Each row of a before or after table is a point. The points were changed in one or more steps. Then noise was added and the rows were shuffled. The steps act on columns, c1 being the first. What was done? A step turns or swaps two columns, mirrors them in a line or flattens them onto one, adds a multiple of one to another, or multiplies or shifts one. Angles are multiples of 10 degrees, from the lower column toward the higher: turns from -170 to 170, lines from 10 to 170 but not 90. Use the fewest steps. Two steps may share a column if one is a turn and the other turns, adds or multiplies; they go together, in the order done. Otherwise the lowest column goes first.
In the rows, 128 means zero.

Before (8 x 3):
[[ 91 135  93]
 [ 35  94 108]
 [172 137 152]
 [151 147 116]
 [166 101 103]
 [129 130 104]
 [139 110  92]
 [178 119 171]]
After:
[[150 150 124]
 [ 47  90 147]
 [144 111 123]
 [170 136 116]
 [166 100 121]
 [ 99 137 133]
 [132 130 125]
 [169 120 116]]
Steps: flatten c1 and c3 onto the line at 170 degrees

Before:
[[123 116  62 152 136 107 158 139]
 [152 119 140 146 133 136 170 123]
 [103 107  78 148 173 222 100 135]
 [163 152 169 119 162  89 144 150]
 [ 96 169  54 134 129 112 167  89]
 [166 125 119 103 133 150 140 183]
 [112  85 125 136 108 113 154 122]
 [191 162  49 105 107 120 121 110]]
After (8 x 8):
[[110 126  61 126 102 213 138 161]
 [173 138 114 135  61 117 173 123]
 [145 133 141 131 162 134 152 130]
 [106 155 111 151 102 100 206 119]
 [153 139 119 136 182 102 114 117]
 [154 114 124 116 131 164 143 142]
 [124 133 106 131 106 113 194 124]
 [115 107 152 110 131 112 150 122]]
Steps: multiply c1 by 0.7; flatten c2 and c4 onto the line at 40 degrees; turn c3 and c7 by -40 degrees; turn c3 and c5 by 60 degrees; flatten c6 and c8 onto the line at 20 degrees

Before (11 x 12):
[[ 90 138 129 168 136 124 112 131 130 117 118 123]
 [145 125 123 145  95 115 100 115 118  80 132 119]
 [114 154  76  94 117 125  88 156  70 119 135 110]
 [128 170 148 101 148  92 160 188 166 124 124 138]
 [130 152 142 117 117 134 101 144 148 115 140 173]
 [129 113 110 125 187  90 112 102 106 126 137 135]
 [110 126  79 115 110 109 108 148 129 131  95 119]
 [151 137 120 150 131 130  59 128  95 125 152  80]
 [150 117 115 132 101  87  96 158 111 121 149 166]
 [129 160 117 127 130 138 133 127 108 131 113 146]
 [151 146  84 133 119 127 132 141 148  92 143 168]]
After, 11 rows:
[[150 125 136 151 128 127  59 127  94 118 151 141]
 [129 104 143 128 134 124 134 127 108 106 113 207]
 [130 122  92 119 149 117 102 145 149 107 141 234]
 [144 168 146 145 170 143  99 115 118 112 132 180]
 [126 106   7 100 121 153 160 188 166  89 124 198]
 [ 88 131 122 167 124 130 113 131 130 111 118 183]
 [151 144 148 133 149 144 131 141 147  97 143 229]
 [110 127 136 114 143 163 108 148 130 138  96 179]
 [130 138 172 127  70 169 111 103 106 116 138 195]
 [150 141  82 131 152 172  97 158 111 141 148 224]
 [115 117 133  94 147 150  87 156  68 107 135 169]]
Steps: turn c2 and c10 by 130 degrees; turn c5 and c10 by -160 degrees; turn c3 and c6 by -160 degrees; add -1.5 times c8 to c3; shift c12 by 60

Before, 11 rows:
[[175 107 171 155 129 121 154 140 118 139 146 166  87 144 117 107 172  98]
 [216 131 165 153  81 114 157 100  86 174 152 147  97 123  89 141 151 134]
 [191 124 118 128 135 172 129 145  75 106 121 125  86 108 100  80 169 100]
 [193 120 162 127 132 112 127 190  88 117  92 123 110  99 126  96 166 125]
 [109 152 134 125 167  73 116  74 127 152 120  65 107 140 152 101 131 158]
 [127  99  83 143 166  99 125  98 158 137 137 104 155 170 144 146  84 175]
 [137  97 138  97 133 114 101 120 105 106 126 135 126  90 137  72 151 141]
 [123 182 152 121 171  96 111 113 123 106 124 119 149 117 113  88 128 146]
 [125 163 115 114 145  59  68  97 147 157 146 103 127 160 146 134 102 127]
 [123 150  92  97 185 110 117 104 158 181 170  90 155 137 167 116 118 176]
 [113 112 108 136 156  92 110 102 125 151 183  73 173 170 135 156 140 153]]
After, 11 rows:
[[117  86 106 139 142 161 112 158 100 130 133  82 163 105  90  90  85 175]
 [144 165  96 107 167 162 129 154 110 181 169  92 154 118  71 133 119 177]
 [172 118 127 179 127  85 167 108 109 115  92 162  70 131 124 175 170 128]
 [138 187 108 122 150 146  79 128  57 160 142 122 166 106 107 106 103 122]
 [162 134 148 218  80  84 197  97 111 173 153 164 155 140 175 121 154 140]
 [124 214 123 116 113 122 108 152 101 101 125 150 141 114  83 160 126 148]
 [109 106  72 123 134 127  96 181 100 152 187 111 158 112 100  77 141 163]
 [164  77 136 116 136 103 129 125 115 101 130 138 135 117 124 198 147 140]
 [139  98 170 180 116 114 168  90 121 137 145 175 113  98 126 136 176  95]
 [118 166  64 117 147 133 108 109  73 154 119 132 182 104  87 145 138 157]
 [166 119 122 185  98  72 163  86 171 107 126 120 110 105 115 179 173 106]]
Steps: turn c1 and c4 by 50 degrees; add 1 times c1 to c7; multiply c2 by 1.6; swap c3 and c12; turn c5 and c15 by -90 degrees; swap c6 and c9; turn c8 and c13 by -90 degrees; turn c14 and c16 by -140 degrees

Before (12 x 32):
[[ 91  82 147 123 131 151 142 164 163 110  88 136 120 144 144 126 104 109
  119 112 123 132 119  99  94 127 101 133 117 146 115  83]
 [ 81 136 136 142 120 110 122 136 107 159 157 116 123 148 114 151 105 124
   97 128 127  92 162 161 119 122  89 144 168 109 162 120]
 [103 110 126 147 120 129 158 173  88 163 135 119 115 177 155 158 150 123
  141 147 131 125 130 156 181 120 123 134 129 112 123 117]
 [104  86 132 126 142 152 107 119 157 137  98 106 142 132 125 151 106 115
  120 150 145 166  87 121 133 172 114 165 129 156 121 159]
 [109 107 132 162 160 108 146 121 123 121  96 154  77 122 149 156 139 138
  101 144 168 110 121  89 109 128  53 148  91 173 133 119]
 [ 73 113 150  97 103 107 119 154 104 139 152 144  93 168 140 113  61 127
  157 114 146 124 158 139 163 125 107 136 131 128 151 139]
 [144 100 157 151 124 179 109 176  84 121 153 132 120 173 159  96 134 114
   89 143 131 181 132 110 136 122 124 138 128 145 133  98]
 [ 87 116 111 129 117 152 103 109 121 150 135 137 119 112 172 115  94 139
  166 149 159 116 134 142  87 123  68 108  76 127 159 101]
 [115 127 107 165 108 153 104 110  95 140 140  96 147 104 103 137 166  98
  147 133 130  93 127 101 158 148  84 110 155 159 152 131]
 [ 98 117 160 130 109 110 128 121 111 108 175 130 158 130 175 152 133 120
   99 111  82 133 123 111 131 135 130 150 148 125 114 115]
 [129 116 104 129  54 114 122 122 108 125 146 160 120 118 146 134 118 124
  109 123 142 133 125 113 150 134 181 111 153 148 164 144]
 [146 116 101 142 163 106 165 130 114 114 135  67 161 145 150 135  60 141
  132  97 112 130  95 136 148 142 117 173 173 109 105 158]]
After (12 x 32):
[[144 115 101 143 163 123 132 132 115 114 159  64 162 144  84 137  59 139
  134  94 149 128  98 136 155 128 115 176 172 110 105 158]
 [ 90 113 110 129 112 151 127  81 123 146 101 138 118 111 122 117  95 137
  163 148 102 117 135 144 222 113  66 108  77 129 157  99]
 [116 127 107 162 107 158 128  82  92 140 106  99 144 104 126 135 164  99
  146 132 137  92 129 105  71 114  86 113 154 156 154 134]
 [128 116 100 127  52 137 128 114 107 125 154 161 119 116  89 136 115 124
  111 125 119 130 121 111 151 115 182 109 155 150 166 144]
 [146 100 157 152 128 186 131 248  82 123  83 131 120 168  86  98 133 115
   89 141 121 182 130 111 175 130 126 140 127 147 132  99]
 [105 107 128 148 117 134 130 241  88 165 128 121 116 178  57 158 154 121
  142 147 118 125 127 158 148 130 123 133 129 113 119 115]
 [ 95 116 165 130 110 156 128 109 113 109 170 131 161 127  82 152 134 121
   98 111 167 135 121 108 204 154 131 151 148 123 113 115]
 [110 102 130 165 159  89 129 105 120 119 137 155  77 122 125 154 142 138
   97 145  98 108 117  88 173 101  52 150  88 171 133 120]
 [ 79 112 149  93 104 134 129 193 106 139 165 140  96 169  89 115  61 122
  154 114 114 124 155 137 132 115 112 134 132 128 148 138]
 [ 97  80 148 122 127 104 126 218 163 109  80 134 121 145 143 130 106 108
  120 115 134 134 120  98 172 132  99 134 119 141 115  82]
 [102  86 133 128 144 117 122 105 156 136  86 104 141 135 126 149 105 115
  119 148 144 168  85 117 122  80 117 165 132 155 121 157]
 [ 81 139 138 144 123 145 130 151 105 156 162 117 124 146 153 153 101 126
   94 124 127  91 164 161 106 134  91 145 166 109 165 120]]
Steps: multiply c6 by 1.3; turn c6 and c11 by -60 degrees; multiply c7 by 0; multiply c8 by 2.5; multiply c15 by 2; turn c15 and c25 by 120 degrees; turn c21 and c26 by -140 degrees
